Every row gives one point. A path goes straight from each point to the next, and from the last back to the first. The post is the endless flat space through its rows: a point in 2 columns, a line in 3, a plane in 4, and so on, so that a path can go around it. How many times does the path go around the post? Going back the other way cancels.

Post, 2 rows:
-0.04 -0.25 0.28
-0.06 0.28 0.01
Path, 30 rows:
-0.19 0.31 0.06
-0.10 0.14 0.34
0.23 -0.17 0.40
0.23 -0.68 0.28
-0.14 0.37 -0.19
-0.24 0.35 -0.03
-0.30 -0.46 0.73
-0.01 0.10 0.18
-0.22 -0.14 0.39
-0.28 -0.32 0.34
-0.12 -0.07 0.06
0.13 0.53 -0.33
0.23 0.01 -0.01
0.12 0.00 -0.14
-0.32 0.46 -0.09
-0.22 0.19 0.17
-0.10 0.10 0.26
0.35 -0.02 0.08
0.27 -0.09 0.10
0.13 0.10 0.32
-0.21 0.03 0.32
-0.35 -0.15 0.24
-0.19 0.30 -0.09
0.15 0.12 -0.16
0.35 -0.03 0.14
-0.06 0.13 0.17
-0.26 -0.62 0.57
-0.31 0.12 0.01
0.08 -0.61 0.23
-0.29 0.30 -0.08
Times around: 0

Post:
-0.16 0.30 0.13 0.05 -0.03 0.13 -0.57 -0.36 -0.08
0.13 -0.04 0.24 -0.02 -0.24 0.20 -0.17 -0.07 -0.23
0.84 -0.32 -0.07 -0.18 0.23 0.37 0.24 0.06 -0.04
-0.05 0.08 0.13 0.23 -0.23 0.51 -0.34 0.33 0.04
-0.47 0.45 0.17 -0.11 0.33 -0.28 0.25 -0.07 -0.19
-0.17 0.05 -0.27 0.12 -0.16 0.11 0.25 -0.18 -0.07
0.19 0.22 0.00 -0.51 0.36 -0.40 -0.10 0.13 0.03
-0.21 -0.30 0.06 0.04 -0.13 0.33 -0.38 -0.19 0.22
Path (29 x 9):
0.13 -0.28 -0.21 -0.07 0.40 -0.27 0.15 0.21 0.02
0.15 -0.01 0.36 0.17 0.45 0.46 -0.50 -0.24 -0.05
0.60 -0.13 -0.18 0.22 -0.25 0.24 0.20 -0.24 -0.14
-0.14 -0.08 -0.07 0.19 -0.12 0.43 -0.11 -0.40 0.25
-0.13 -0.09 0.13 -0.07 0.17 0.25 0.31 -0.09 0.02
-0.02 0.30 -0.03 -0.25 -0.14 0.02 -0.44 -0.46 -0.27
0.20 0.44 -0.05 0.12 0.29 0.34 -0.45 0.26 -0.28
0.29 -0.28 0.13 0.10 0.34 0.31 -0.02 0.08 0.12
0.00 0.15 0.72 -0.02 0.15 -0.17 -0.41 0.15 -0.21
0.32 -0.19 -0.05 -0.19 0.22 0.03 -0.05 -0.03 -0.07
-0.03 -0.08 0.00 -0.05 -0.18 0.51 -0.20 -0.13 -0.29
0.06 0.27 0.07 0.18 0.09 0.65 0.40 -0.36 -0.32
0.22 0.01 0.29 -0.23 0.09 -0.05 0.26 -0.39 -0.04
0.24 0.38 0.38 0.09 -0.17 -0.12 0.20 0.24 -0.48
0.10 0.03 0.44 -0.08 0.46 -0.02 -0.11 -0.04 -0.13
-0.03 -0.38 -0.18 0.02 -0.03 0.32 -0.10 -0.45 -0.01
0.54 -0.04 -0.59 -0.19 -0.05 0.52 0.31 -0.02 -0.18
0.02 -0.44 0.15 -0.45 -0.16 -0.09 0.28 0.16 0.03
0.23 -0.41 -0.02 -0.25 0.23 0.04 -0.24 -0.25 0.49
0.56 -0.12 -0.16 0.32 -0.15 0.30 -0.24 0.22 0.14
0.04 0.00 0.22 0.15 0.20 0.19 -0.38 0.11 -0.32
-0.11 0.22 0.08 -0.34 0.56 0.15 0.14 -0.01 -0.36
0.07 0.18 -0.03 -0.12 0.14 0.58 -0.42 -0.36 0.15
0.66 0.04 0.20 -0.30 0.35 0.23 -0.02 -0.02 0.05
0.16 0.19 0.59 -0.07 0.44 0.04 0.60 -0.29 -0.40
0.39 0.49 -0.26 -0.11 -0.03 0.10 0.16 -0.16 -0.22
-0.12 0.24 0.27 -0.36 0.13 0.19 0.37 0.05 -0.29
0.41 0.21 0.09 -0.07 0.03 0.16 0.15 -0.30 0.07
0.28 0.58 0.57 0.01 0.28 -0.30 -0.25 -0.27 -0.18
Times around: 2

Post:
0.09 -0.38 -0.01 0.14 0.07 0.01 -0.19 0.24 0.07 0.30 0.38 -0.33 0.07 0.00
0.08 -0.04 0.14 0.04 -0.05 -0.11 0.23 0.07 -0.12 0.59 -0.28 0.37 0.17 -0.09
0.00 0.14 0.41 -0.19 0.14 -0.17 0.49 0.22 0.04 -0.10 0.14 0.13 -0.05 -0.15
-0.27 0.13 0.25 0.16 0.15 -0.34 0.49 0.16 -0.01 -0.07 0.28 0.25 0.40 -0.22
-0.41 0.10 0.30 0.07 0.24 -0.12 0.20 -0.11 -0.25 0.17 0.33 -0.06 0.14 -0.23
-0.10 -0.12 0.11 0.37 -0.42 0.19 0.12 0.17 -0.22 0.09 -0.24 0.18 -0.03 -0.47
-0.23 0.05 0.04 0.49 -0.04 -0.24 -0.20 0.26 0.10 0.06 0.58 -0.01 -0.02 -0.15
0.08 -0.45 0.16 -0.59 -0.05 0.31 -0.03 0.35 -0.14 0.05 -0.19 0.29 -0.33 -0.04
-0.30 -0.16 -0.11 -0.05 -0.25 -0.17 -0.02 -0.21 0.23 0.21 -0.29 0.00 0.22 -0.06
-0.27 -0.10 -0.19 -0.09 0.01 -0.09 -0.37 0.05 -0.21 -0.18 0.08 -0.09 -0.09 0.06
-0.04 -0.34 0.18 0.21 -0.18 0.16 0.26 0.05 0.13 -0.22 -0.53 0.29 -0.16 0.20
0.09 0.07 0.45 -0.33 0.10 0.65 0.19 -0.21 -0.21 -0.26 -0.25 0.34 -0.14 -0.15
-0.38 0.30 0.12 -0.11 0.37 0.02 0.17 0.14 0.10 -0.17 0.27 -0.14 0.06 0.24
Path:
0.08 -0.02 0.08 0.49 -0.14 -0.27 0.05 0.07 -0.31 0.36 0.01 0.42 0.15 0.16
0.57 0.04 0.18 0.40 -0.09 0.53 -0.13 0.05 0.03 0.27 0.07 0.44 0.22 -0.01
-0.50 -0.29 0.21 -0.22 -0.06 -0.19 -0.12 0.35 0.09 0.54 0.02 0.10 0.06 -0.14
0.14 -0.36 0.20 0.06 0.16 0.22 0.27 0.02 -0.40 -0.39 -0.91 0.54 0.01 -0.13
-0.39 0.15 -0.20 0.33 0.21 0.08 -0.07 -0.06 -0.40 -0.08 -0.02 -0.21 -0.21 -0.07
-0.52 0.16 0.25 0.23 -0.12 -0.21 0.40 -0.23 0.07 -0.51 0.04 0.28 0.17 -0.10
-0.03 -0.07 0.16 0.29 -0.25 0.15 -0.05 0.11 -0.23 0.64 -0.11 0.30 0.11 -0.20
-0.17 -0.13 -0.04 0.34 0.16 0.07 -0.32 0.33 -0.45 0.13 -0.04 0.20 0.13 -0.07
-0.18 -0.23 0.25 0.09 0.00 0.36 0.53 0.49 0.13 0.14 -0.03 0.13 -0.09 -0.44
-0.02 -0.41 0.20 -0.09 -0.07 -0.58 0.69 -0.17 0.47 0.03 -0.02 0.22 0.49 0.10
-0.58 -0.19 0.10 -0.34 -0.34 -0.04 0.45 0.24 0.14 -0.32 -0.45 0.26 -0.07 0.29
-0.03 0.08 0.56 -0.19 -0.11 0.04 -0.01 -0.03 0.16 0.54 0.32 0.14 0.33 -0.40
-0.39 0.34 0.12 -0.32 0.02 -0.13 0.14 -0.24 -0.13 0.64 -0.09 0.29 0.17 0.00
-0.22 0.43 0.39 0.13 0.23 -0.17 0.36 -0.61 -0.20 0.36 0.29 0.01 -0.03 -0.46
-0.07 0.52 0.58 0.35 0.15 0.31 0.25 -0.54 -0.16 -0.44 -0.08 0.40 -0.11 -0.52
-0.07 -0.62 0.40 0.07 -0.27 0.06 0.11 0.10 -0.34 0.03 -0.59 0.12 -0.02 -0.26
-0.41 0.40 0.08 0.34 0.26 -0.23 0.05 -0.12 -0.26 0.29 0.22 -0.26 0.15 0.39
-0.03 -0.28 -0.15 -0.10 -0.48 -0.15 0.12 0.18 0.26 0.06 0.01 0.53 0.03 -0.05
-0.11 -0.22 0.10 -0.34 0.27 -0.07 0.46 0.73 -0.07 -0.05 -0.39 0.06 -0.51 0.00
-0.16 -0.35 0.35 0.24 0.16 -0.48 0.19 -0.27 -0.02 -0.13 0.25 0.22 0.35 -0.29
0.01 0.24 0.38 0.19 0.11 -0.22 -0.08 0.14 -0.22 -0.12 0.46 -0.02 0.06 0.17
-0.26 -0.39 -0.20 -0.36 -0.27 0.02 0.02 -0.01 -0.33 0.09 -0.15 0.33 0.23 0.01
-0.36 -0.32 0.09 -0.21 -0.26 -0.35 0.54 0.00 0.26 -0.23 -0.36 -0.52 -0.36 -0.17
-0.24 -0.04 -0.23 0.29 0.18 -0.38 -0.21 0.19 0.14 0.00 0.14 -0.30 -0.02 -0.17
-0.18 0.40 0.01 0.41 0.39 0.05 -0.27 0.10 -0.16 0.33 -0.07 -0.33 -0.16 0.69
Times around: 1
